Each row of a before or after table is a point. One or more steps were done to the points. Then noise was added and the rows were shuffled. The steps act on columns, c1 being the first. Name the steps. A step turns or swaps two columns, mirrors them in a line or flattens them onto one, adds a multiple of one to another, or multiplies or shifts one. Angles are multiples of 10 degrees, from the lower column toward the higher: turns from -170 to 170, lines from 10 to 170 but not 90. Use the fewest steps. Two steps may share a column if one is a turn and the other turns, adds or multiplies; they go together, in the order done. Otherwise the lowest column goes first.

Before:
[[-30   1  28]
 [-13  50  19]
 [ 54  50  -7]
 [ 21  20 -29]
 [-17 -43  45]
 [ 33  45  10]
 [ 12 -33 -21]
 [-19  44 -31]
 [ 38 -17   4]
 [  2 -22  46]
 [ 46  15  13]
 [ -7  25  -6]
 [-17 -22 -21]]
After (13 x 3):
[[-35 -28 -10]
 [  0 -55  50]
 [ 28  37 -22]
 [  0 -46 -24]
 [ 10  15  -5]
 [-48   7  -2]
 [ 10  40  21]
 [ -7  10 -35]
 [-17 -37  41]
 [-34  37   0]
 [-49  41 -26]
 [ 23 -32 -16]
 [ 16  -9  36]]
Steps: mirror c1 and c3 in the line at 100 degrees; shift c2 by -10

Before:
[[-32  16 -14 -55  11  -1]
 [ 34  13 -24 -28  14  16]
 [-36  13 -27  12  13 -41]
 [-10 -27 -34  38 -27 -36]
 [  3  16  -2  -2  -9  28]
 [-16  17   3 -25 -11  16]
 [-11   6 -27  -7 -37  18]
 [-27 -19 -14   5  16   8]
 [  9   9  18 -18  -3  14]
 [  7   1 -35  10  -9 -14]
 [-33  10 -21  17   3 -13]
 [  0   3 -21  -5 -13  24]]
After, 12 rows:
[[  5 -15 -21   5  -8 -18]
 [ 13 -14 -29   3 -32 -14]
 [-11   7 -34  -2 -11  11]
 [  5 -13  18  19   4  -5]
 [  0 -28  -3   4   0 -18]
 [ 59 -12 -17  20  17   8]
 [-19  42 -34 -38 -40  18]
 [ 20  14 -12 -22  11 -14]
 [ 20   8 -26 -32  11  43]
 [ 15   0 -21 -34   3  13]
 [ 27 -24   1   8  -6  -5]
 [ -9 -19 -25  42  19  -7]]
Steps: turn c1 and c4 by 140 degrees; turn c2 and c6 by 150 degrees; add -0.3 times c2 to c5

Before, 11 rows:
[[ -1  12   0   1  13 -22  -2 -33   3  -4  10]
 [ 10 -18 -12  28  37   2  12  -2   2  -7  58]
 [-12   9 -55  -7  53  -2 -10  26  18  -3   5]
 [ 20  40 -15  13  11  -7 -16  50   9   6 -39]
 [ 11 -19  15 -13   1  -7   8 -12   5 -60 -14]
 [ -7   1   1  29   4 -21  11  17   8 -33  31]
 [-37 -42 -28  10  -4  17  13  28 -15  -6  23]
 [ 10  22  -2 -12  -6  19 -39  35  30  18  27]
 [-11  -9 -18  19 -13  21  43  16  19  -3 -17]
 [ -8   4  -1 -18  59 -22 -13   4  16  10  23]
 [  5  33  -4  10  34  21   6  20   7 -23   5]]
After (11 x 11):
[[ -9  14  -1  25  59   0 -13   5  14   1  25]
 [ 20  39 -15 -19  10  -2 -16  47   9 -20 -39]
 [-38 -44 -29  -4  -3  10  13  25 -15  -8  22]
 [ -9 -19 -19 -23 -13   2  43  20  18  12 -19]
 [  3  19  -5 -29  35 -20   4  11   6 -24   4]
 [  9  10  -1  -7  -5 -27 -41  31  31 -13  27]
 [ 11 -18 -13 -16  37  26  10  -4   0   0  58]
 [ -2  22   1   8  14  11   0 -32   2   5   9]
 [-10   9 -53   4  53  -8 -10  22  17 -15   6]
 [ 11 -12  15  18  -2   5  10 -29   4 -48 -13]
 [ -8  11   0  -9   4  33  11   6   7 -32  31]]
Steps: turn c2 and c6 by 30 degrees; turn c4 and c6 by 140 degrees; add 0.5 times c7 to c10; turn c8 and c10 by -20 degrees
